Every row gives one point. Examples show where two turns around zero, p and q, send a point. Where does a point land after both, in the order given? Backwards means that the second turn is done in reverse. Each puzzle has new turns, and all numbers are rounded.

Turn p:
0.008, 0.019 -> 0.016, 0.013
0.030, -0.023 -> 0.015, -0.035
-0.038, 0.004 -> -0.031, 0.022
Turn q:
-0.019, 0.016 -> 0.022, 0.011
0.041, 0.006 -> -0.010, -0.040
-0.029, -0.023 -> -0.010, 0.036
-0.022, 0.016 -> 0.023, 0.014
0.028, -0.016 -> -0.025, -0.020
Where do these land?
q, then p: -0.004, -0.034 -> -0.018, 0.029
p, then q: -0.008, 0.043 -> 0.033, -0.029
p, then q backwards: 0.012, -0.009 -> 0.010, 0.011

Turn p:
0.012, 0.008, -0.020, 0.041 -> -0.017, 0.039, -0.020, -0.010
0.001, -0.018, -0.026, -0.032 -> -0.024, -0.027, 0.001, 0.027
-0.013, -0.022, 0.009, 0.016 -> 0.015, 0.019, 0.009, 0.018
0.001, -0.014, 0.025, -0.037 -> 0.024, -0.038, 0.006, 0.013
0.028, 0.036, 0.017, -0.033 -> 0.006, -0.042, -0.018, -0.036
0.023, 0.017, -0.001, 0.026 -> -0.001, 0.020, -0.026, -0.021
-0.051, -0.007, -0.004, 0.019 -> -0.003, 0.029, 0.046, 0.009
Turn q:
0.001, 0.030, -0.008, 0.020 -> 0.013, -0.010, -0.025, 0.022
-0.013, 0.038, 0.024, 0.001 -> 0.014, 0.004, 0.006, 0.044
0.023, -0.044, -0.001, -0.015 -> -0.001, 0.007, 0.017, -0.048
-0.010, -0.077, -0.017, -0.020 -> -0.048, -0.002, 0.025, -0.062
-0.008, 0.029, -0.002, 0.014 -> 0.006, -0.007, -0.016, 0.028
0.002, 0.016, 0.015, 0.019 -> 0.018, -0.015, 0.000, 0.017
0.004, 0.007, -0.011, -0.019 -> -0.003, 0.022, -0.008, -0.001
Where do these land?
q, then p backwards: -0.027, -0.003, -0.034, 0.002 -> 0.021, 0.005, -0.038, -0.004
q, then p: 0.015, 0.044, 0.019, -0.016 -> -0.002, 0.022, -0.035, -0.032
p, then q: 0.021, 0.027, 0.016, 0.012 -> -0.005, 0.036, -0.011, -0.011
q, then p: -0.004, -0.025, -0.033, -0.006 -> -0.019, -0.021, 0.031, 0.006
q, then p: -0.005, -0.043, 0.032, 0.008 -> 0.046, -0.023, 0.010, 0.017

Turn p:
-0.009, 0.002, 0.007, 0.019, -0.012, 0.016, 0.029, -0.046 -> 0.013, -0.014, 0.023, 0.006, 0.008, 0.049, 0.015, -0.016
0.004, 0.009, 0.009, 0.038, 0.024, 0.019, 0.008, -0.012 -> -0.008, -0.016, 0.027, 0.014, 0.029, 0.005, -0.010, -0.024
0.027, 0.010, -0.016, -0.010, 0.000, -0.034, -0.007, -0.009 -> -0.007, 0.039, -0.022, -0.011, 0.009, -0.001, 0.010, -0.010
-0.004, 0.025, -0.039, -0.005, -0.033, 0.037, -0.060, 0.028 -> 0.037, -0.032, -0.068, -0.005, 0.002, -0.024, -0.037, -0.004
-0.014, -0.027, 0.030, 0.001, -0.021, -0.004, -0.007, -0.042 -> 0.029, -0.002, 0.023, 0.002, -0.031, 0.014, 0.032, -0.023
-0.011, -0.017, 0.002, 0.023, -0.046, -0.013, 0.030, 0.019 -> 0.027, 0.012, 0.006, 0.043, -0.003, 0.016, 0.008, 0.037
-0.009, -0.017, -0.003, -0.006, 0.013, -0.038, -0.029, 0.029 -> -0.005, 0.033, -0.003, 0.003, -0.027, -0.039, -0.018, 0.004
0.035, -0.017, 0.037, -0.011, 0.034, -0.003, 0.008, -0.027 -> -0.033, 0.001, 0.028, -0.013, 0.005, -0.011, 0.046, -0.026
-0.011, 0.022, 0.017, -0.011, 0.019, -0.011, 0.004, 0.032 -> -0.007, 0.006, 0.017, -0.021, 0.010, -0.024, -0.017, 0.027
-0.008, 0.011, -0.043, -0.037, 0.021, 0.030, 0.026, 0.029 -> -0.045, -0.026, -0.030, -0.016, 0.000, 0.016, -0.029, 0.036
Turn q:
0.009, -0.018, 0.008, 0.031, -0.014, -0.006, 0.010, -0.028 -> -0.009, 0.021, 0.011, 0.025, 0.002, -0.030, -0.012, -0.016
0.011, 0.010, 0.004, -0.021, 0.023, 0.003, -0.012, -0.017 -> 0.001, 0.002, -0.014, -0.027, 0.024, 0.004, 0.003, -0.013
0.040, 0.004, 0.013, -0.045, 0.019, 0.022, -0.003, 0.026 -> 0.016, 0.001, -0.013, -0.060, -0.013, 0.000, 0.034, -0.001
0.037, -0.005, -0.017, 0.004, 0.036, 0.015, 0.029, -0.018 -> -0.002, 0.034, -0.036, -0.002, -0.005, -0.002, 0.025, -0.036
-0.025, -0.028, -0.056, 0.005, -0.046, 0.000, -0.028, -0.013 -> 0.015, 0.022, 0.006, 0.020, -0.019, 0.022, -0.072, 0.022
0.003, 0.041, 0.003, 0.015, -0.024, -0.004, -0.022, 0.029 -> 0.011, -0.012, 0.050, 0.001, -0.001, 0.029, 0.013, 0.005
-0.017, -0.006, 0.019, -0.044, 0.000, -0.009, 0.053, -0.008 -> -0.045, 0.004, -0.031, -0.012, 0.004, -0.020, 0.019, 0.040
-0.027, -0.025, -0.003, 0.022, 0.005, -0.035, 0.001, -0.004 -> 0.010, -0.011, -0.011, 0.043, 0.015, -0.018, -0.015, 0.014
-0.032, 0.027, 0.029, 0.033, 0.001, 0.013, -0.029, 0.033 -> 0.002, -0.061, 0.038, 0.012, -0.004, 0.014, 0.005, -0.014
Where do these land?
q, then p: -0.037, 0.008, -0.006, -0.040, 0.023, -0.024, 0.034, 0.000 -> -0.033, -0.011, -0.012, 0.023, -0.014, 0.003, -0.051, 0.026
p, then q: 0.041, 0.008, 0.005, 0.012, -0.017, 0.022, 0.008, 0.004 -> 0.004, 0.005, -0.039, 0.026, -0.005, -0.003, 0.017, -0.015
q, then p backwards: -0.015, 0.014, 0.008, 0.003, -0.024, -0.024, -0.012, 0.019 -> -0.017, 0.002, 0.023, 0.011, -0.005, 0.010, 0.029, 0.015
p, then q: -0.042, -0.017, -0.003, -0.045, -0.003, 0.018, -0.009, -0.008 -> 0.002, 0.014, 0.017, -0.024, -0.033, -0.011, -0.030, 0.037
q, then p: 0.003, -0.012, -0.004, -0.014, 0.004, -0.059, -0.016, -0.014 -> -0.039, 0.018, -0.001, -0.002, 0.029, -0.036, -0.018, -0.006
q, then p backwards: 0.018, 0.018, -0.009, 0.009, 0.016, -0.014, -0.023, 0.004 -> 0.004, 0.018, 0.011, 0.020, -0.019, -0.001, 0.002, -0.024
q, then p backwards: 0.015, -0.028, -0.013, 0.029, 0.024, 0.048, 0.032, 0.040 -> -0.004, -0.063, -0.011, -0.022, -0.021, 0.004, -0.040, -0.028
p, then q: 0.025, 0.016, -0.020, 0.040, -0.025, -0.025, -0.026, -0.025 -> -0.005, 0.036, -0.003, 0.003, 0.028, 0.026, 0.011, -0.050
p, then q: -0.009, -0.007, 0.043, 0.006, 0.003, 0.057, 0.012, -0.020 -> -0.005, -0.001, -0.024, -0.003, -0.021, -0.069, -0.005, -0.002
